Each point is reached from the start by the listed moves, each made once or not at all, plus a little noise. Is the number of moves made odd or even? Then give how often each move was made.

Moves:
(1): [56 -7 17]
(2): [ 1 48  7]
(3): [-17  -9  41]
Start: [-4  0  0]
Points:
[ 36 -16  58] => even (1, 0, 1)
[53 41 24] => even (1, 1, 0)
[-21 -10  40] => odd (0, 0, 1)
[-4 -1 -1] => even (0, 0, 0)

Moves:
(1): [ 53 -12   9  -2  -1   4  -6   1   0   8  -4   1]
(2): [ 8 45 -2  3 -1 -7 -3  2 -3  5  8  1]
(3): [-2  2 39  5  7 -6  5  3 -5  0  1  5]
(4): [-1 -7 -4 56 -2 -5 -7  0  1 -1  7 -2]
(5): [  5  -3 -12   1  51  -8   3   7   0   4  -2  -6]
(6): [ -4   7   6  11   7  43   3   2   0  15 -10  -1]
(7): [  3   5 -13  -1  -7   3  57   5   2   0  -5  12]
(8): [ -1   1  -5   5 -14   0 -12  49  -6  -3  -8   0]
(9): [ 0  5  2  0  0 -5 -9  8 58 -1 11  5]
(10): [ -3  -7  -4  -7 -10 -13   1   3   6  57   1   1]
(11): [-4 -3  4 -2  0 10  2  4  0  0 40  2]
Start: [ -3  26  -6  11  11  48  24  -2  12  16  -4 -14]
Points:
[ 58  56  21  79  50  21  -4  68  56  29  10 -10] => odd (1, 1, 1, 1, 1, 0, 0, 1, 1, 0, 0)
[ -9  21 -17  18  45  81  21  63  13  89  19 -19] => odd (0, 0, 0, 0, 1, 1, 0, 1, 0, 1, 1)
[-10  21 -18  66   0  86  82  11  21  88  30  -2] => odd (0, 0, 0, 1, 0, 1, 1, 0, 0, 1, 1)
[58 56 26 74 65 22  8 20 62 31 16 -9] => even (1, 1, 1, 1, 1, 0, 0, 0, 1, 0, 0)
[ 39  18  39  22   1  77  16  54   9  93 -24  -9] => odd (1, 0, 1, 0, 0, 1, 0, 1, 0, 1, 0)
[ -8  20 -13  13  59  83  34  14  19  90  26 -19] => even (0, 0, 0, 0, 1, 1, 0, 0, 0, 1, 1)

Moves:
(1): [65  3  5  2  5 13 -2  0  9  5 -9 -3 -7 -4 -2  0 -3 -5  3  3  5  5 -4 -4
  8  1]
(2): [ -7  63  10  -3  14   4  -1  -4   3  -2  -2   6   3   7   3   8   0   0
   5   4 -15  -7  -2   2   8  -1]
(3): [-6 -6 55  2  0 -6  1  2  0 -3 -2  3 -3  2 -7 -3  0 -3 -6  2  0  0  3 -5
  8  2]
(4): [-3 -2 -2 37  2 -3  3 -4  5  0  7 -4  1  0  1  2  2  0  1  2 -3 -3  7 -4
 -2  1]
(5): [ -1 -10   2  -5  58   6  -4   9  -2   3   4   7  11   3   3  -5   8   3
   3  -5 -14   1  -3  -1  -1  -2]
(6): [-11   6   5   1  -5  43  -2  -4   0  -2  -4  -6   0  -8   3  -3  -9  -2
  -2  -6  -5   3 -11  -2   1   1]
(7): [ -1   4  -1   1   7   6  55 -10   2  -7  -5   6   4   8  -4  -2  -4   4
  -5  -1   7   5  -1   3  -3   6]
(8): [ 4  2  0  1 -3 -1  6 56  0  1 -5  2  5 -3  1 -9  5  1  8 11  5  7 -4  4
 -3  7]
(9): [-1  0  4 -2  2  0  4  1 45 -3 -1 10  1  7 -4 -4 -2  0  2  1  3 -7  7  3
  1 -2]
(10): [ 4 -1  4 -1 -4 -1  9 -6  5 53 -2 -1  1  2 -6  1 -1  3  6  0 -2  2  1 -2
  4  2]
(11): [ 3  6  1 -3 -4  2  3  3 -2  3 39 -1 -5  5  1 -1 -1  4  1  2 -4  4  1  7
  1  2]
(12): [ 4  2 -5  6 -1  5 -9  3 -5 -1  5 53  5  0 -1  0  0  2 -6  3  0 -4  0  2
  0  3]
(13): [  5   0   1  -2  -4   0  -3 -12   1   2   2   2  37   1   4  -3   1  -1
  -4   6   1   2  -3   1  -7  -4]
(14): [ 3 -3  1  3 -2  5 -5  5 -4 -1 -5 -2 -3 34  3  4  3  2  1 -5  1 -2  5  3
 -1 -2]
(15): [-2 -1  1 -2 -4 -1  2  4  3  2 -3  3 -5 -6 38 -1 -1 -3 -6 -1  2 -2  2 -1
 11  4]
(16): [ -4  -3   2   0   4   3   5   9   8  -2   7  -5   3  -1  -3  59  -6   0
 -12   5  -1   2   5   4   1  -6]
(17): [-2 -2  1  0 -3  7  5 -1  4 -5 -1  6 -6 -3  2  2 38 -3 10  2 -2  5 -1  3
  0 -5]
(18): [ 3  0  5  1 -1  0  0  3  1  0 -1 -3  0 -5  4  1  4 51 -9 -5 -5 -3 -1  2
 -1  1]
(19): [-5 -6  4 -5 -3 -4  6 -7 -2 -5 -2  8  6  3 10 10 -8  7 50 -5 -1 -2  5 -9
 -4  9]
(20): [ -8   1  -1  -2  11   3  -3  -7  -2  -1  -3 -10  -8   9   2  -4  -9   4
   2  56   6   0  -6  -2   6  -3]
(21): [-5  4 -1  3  4  1 -3 -2  0 -1  7  0  1 -2  1  1 -1 -1  0  0 39  2 -3  0
  4 -2]
(22): [-2  6  1  1  2 -1 -8 -3 12 -2 -2  3 -8  4  3  1 -4 -3  1 -2 -3 61 -1 -5
 -7  3]
(23): [-1  5 -6 -2  1 10  1  0 -3  1  0 -2  1 -9  2 -5  2  2 -5  8  0 -1 41 -4
  6  4]
(24): [ 2  0  4  6  1 -1  2 -4  1 -2 -6 -1  0 -8 -1 -1  0 -1  3  1  2 -1  1 44
 -3  5]
Start: [ 24  -8   6  29  -4 -19  58  -5 -29   4 -10  -7 -12 -32 -10  20  18 -21
  -1   8  22  -7 -21  10   0  21]
Points:
[ 41  57  88  59  27  65 121 -28  14 -18 -33  -7 -33 -49  39  84  20  28
  34  71  10  58  21  32  21  41] => odd (1, 1, 1, 1, 0, 1, 1, 0, 0, 0, 0, 0, 0, 0, 1, 1, 1, 1, 1, 1, 0, 1, 1, 1)
[ 76  -7  71  65   3 -11  77  35  25  46 -29  48 -16 -40  17   7   7 -10
  52  86  31 -15  31  25  31  53] => even (1, 0, 1, 1, 0, 0, 0, 1, 1, 1, 0, 1, 0, 0, 1, 0, 0, 0, 1, 1, 0, 0, 1, 1)
[ 11 -19  61  18  53  -5 102 -14 -23  -8 -26  23  32  12  45  13  12 -14
  29  10  14  52  24 -10   6  46] => odd (0, 0, 1, 0, 1, 0, 1, 0, 0, 0, 0, 0, 1, 1, 1, 0, 0, 0, 1, 0, 0, 1, 1, 0)
[ 25  53  75  34  65  -1  46  42 -23  54 -18  63  38  -7  36   7  37 -21
   0  31  40  47  19  48  16  41] => odd (0, 1, 1, 0, 1, 0, 0, 1, 0, 1, 0, 1, 1, 1, 1, 0, 0, 0, 0, 0, 1, 1, 1, 1)

Moves:
(1): [ 10  -1   1   5   5   3   3  15   4 -13  11  16  -5  16 -17 -22   6   2
   6  12   8   0  12   8 -15  -6   0]
(2): [  6   3  -7  -6   5  18   2  10 -11  -9 -10  10  19 -10   5  -4   7   2
  -2 -19 -13   4   9  18   8   4 -14]
(3): [ 28  15   6   9   3   3   2   2   3  -2  13   1 -10  -5  13  -1  14  -1
  22   3   7  -3  15   4   6  16 -14]
(4): [ -1   1  -3   1  13  -4 -16  -9  -7  12 -17   3   2  -4  -5  -2 -13  13
  -1   7 -11   0  -4   5   3  -9 -21]
(5): [ 12   6   8   7   1  -3  -8   8 -19  19   2  11  -3   8 -12  -3   3  -1
   3   9  -7  -5 -16  11  -1 -10   8]
(6): [  3   0 -15  -7   7   7   1 -34  -3  -1   7   5  -1   1  31  -2 -17  10
  12  -1 -19 -14  -3   0  -2 -10  -2]
(7): [  0 -10 -22  -4 -12   9  -5  16   8   6  -3   2   4  20  -7   9 -25   1
  22   7  15  -9   2 -18   5 -33   3]
(8): [-26 -10 -10  -8   4  -4   1  -8   7  22 -36  11  -3   6 -13 -11   0   5
   1  -5 -14   1  -6  24  -5   8  22]
(9): [-10  -4  -8   7   1 -11 -21   9  -4  -6  20 -22  -4   7  -6 -16 -10   4
  -4 -17   0 -22   0  -5  28  -3  10]
(10): [-16   1   5   2 -11  -5  -3  22 -11 -10  27  18  -2  -2   4   0   3 -10
  18  12   6 -18   0  12 -19  16  -6]
(11): [ 11 -14   8 -23 -27 -22  11 -11  -2  11   0  -1   7 -16  14  20   5   2
 -13 -19  13   6 -24   4  16 -11  -8]
(12): [ -9  24   0  17  16  -1  -6  -9  -8   1   3   8 -27   3   1   1 -15  12
  -8   5  14   1 -18   4  -6 -12  -4]
(13): [ -2   2 -13   4   9  12 -11  -2   4   6  -1  -4  -6   3  -4 -12  -7  -1
   5   1   5  18   3 -17  15   7  -5]
(14): [  4  -4   2   5   4   4   9  -7  11   1  25  15   5  14   3  -7   3 -13
   2  -5   9 -16   0   6   0  -5 -12]
(15): [  1  -4  19  13  -4   4  -3  14   6   5   6   3 -13  12  23   3  -1  -7
  12  -4 -11   0  15   4 -12   3  17]
(16): [  1  -2 -14  22   7  -6 -19  11  21   9   1   0 -25  -6   2  -2  10  -8
  -4  12  10   5 -11  -1 -14  -5 -14]
(17): [ 19  -2  -2  -7  10  17 -11   5   7  20  11  -3  -4  -4 -35   3   6   8
  -5  -5   3  17  -9  -1   0 -11   0]
(18): [ -1  26  11  14 -18   6 -10  -8  -7   1  12 -17  -4   4  15 -15  -6  17
  14 -13 -21   2  22 -10   7  -7  -1]
(19): [  0  -1   8 -14   1  -1  -3   7  -2   9   2   7   1 -12  -6 -15  -4 -13
   1   0  10 -24 -27 -19  -1  26  -2]
(20): [ -1   2   2  -5 -10   6   9   0   2   0   2  -8  -2  -9  22  -4 -14  -3
  -3   8   2  -6  -7   1   0   8 -15]
(21): [  8  -2  -6   5   6  -6  23  27 -19   1 -10   0   4 -13   4   8  -8  13
   0  14  -8  20  20 -15  -6   0  -6]
(22): [-17 -18  -8  20  -2  -1   5   4   2  -2  -6  10   9  -6   4  -2 -12   1
   3   2  13   3   0  20 -10   1   2]
(23): [ -2  -2  -5  -2 -11  10   8  -6 -11  -9   6   4  -6   0 -13  -7 -16   1
 -15   4   8 -12   5 -10   6   1  -7]
(24): [-35  -2   8  27 -23 -15 -20  10  11 -17  25   9  18  -4  16  -3 -14   8
   5   3 -17  -9  13  11  30  -6  13]
Start: [  1  20 -12   3  -4 -13   1   2   4  24   2  -1  14   5 -10   1 -15   6
 -12 -16   2  -6  -5   8   4   8   3]
Points:
[  -8   29  -46   27  -23   30  -37  -23    1   42   60  -17   -8   53
   47  -51 -121   27   33  -31  -22  -67   30  -38   53  -35  -29] => even (0, 0, 0, 1, 0, 1, 1, 0, 1, 0, 0, 0, 1, 1, 1, 0, 0, 1, 0, 1, 0, 0, 1, 0)
[-23  19 -39 -38 -43  -8 -22 -14 -21  63 -18  35  37  -9  31 -20 -65  35
  41 -44 -30 -57 -35  26  17  -8 -26] => odd (0, 1, 0, 1, 0, 1, 1, 1, 0, 1, 1, 0, 0, 0, 0, 0, 0, 1, 1, 0, 0, 0, 0, 0)
[ 21  27 -46  34  26  48 -27 -26   4  37  31  33  30  26 -12 -63 -51  43
  25 -36 -26   3  21  41   8 -28 -53] => odd (1, 1, 0, 1, 0, 1, 0, 0, 0, 0, 0, 0, 1, 1, 0, 0, 1, 1, 0, 0, 0, 1, 0, 0)
[-55  41 -32  62 -20  11 -55   5  34  50  34  51 -11  33  60 -48 -76  22
  45 -38 -35 -66  -8  27  13 -26   8] => odd (0, 1, 0, 0, 0, 1, 1, 1, 0, 0, 0, 1, 0, 1, 1, 1, 0, 1, 1, 0, 0, 0, 0, 1)
[  8  12 -38  47 -16  11 -12  51 -39  87  17  50  -5  42 -50 -44 -94  65
   3 -41   1 -18   1  53  24 -79  -9] => even (1, 1, 0, 1, 1, 0, 1, 1, 1, 0, 1, 1, 0, 1, 1, 0, 1, 1, 0, 0, 1, 1, 1, 0)
[  6  11 -39  -5 -46   4 -30  22  -9   6  62  67  35  -7  19 -37 -74  19
  49  -5  16 -69  -5   5  57   6 -58] => even (1, 1, 1, 1, 0, 1, 1, 0, 0, 1, 1, 0, 1, 0, 0, 0, 0, 0, 1, 0, 0, 0, 1, 1)
[ -2  -1 -30  59 -44 -32 -33  45  43  57  21   3 -26  33  16 -38 -34  21
  49 -40  23 -25  22  41  14 -27  19] => even (1, 0, 1, 0, 0, 0, 1, 1, 1, 0, 1, 0, 0, 0, 1, 1, 0, 1, 0, 0, 0, 1, 0, 0)
[ -4  29 -41  42  10  21 -35  44  -3  68 -31  59 -43  45 -27 -43 -70  24
   1  23   6 -31 -24  53 -28 -43 -22] => odd (1, 1, 0, 1, 1, 0, 1, 1, 0, 0, 0, 1, 0, 0, 1, 1, 0, 0, 0, 1, 0, 0, 1, 0)
[ 14  12 -41  42 -47 -11 -32  56   0  20  82  45   6   5  -9 -64 -53   3
  39 -26  58 -91  -9  24  24  -3 -81] => even (1, 1, 1, 1, 0, 0, 1, 0, 1, 1, 1, 0, 0, 1, 0, 1, 0, 1, 1, 0, 0, 1, 1, 0)
[  2  18  -9  43 -25  10 -32  49 -18  29  68  15  32 -28 -21 -50 -55  15
  -8 -28   9 -64 -24  38  72  33 -19] => even (0, 1, 1, 0, 1, 0, 0, 0, 1, 0, 0, 0, 0, 0, 0, 0, 1, 0, 1, 1, 0, 1, 1, 1)
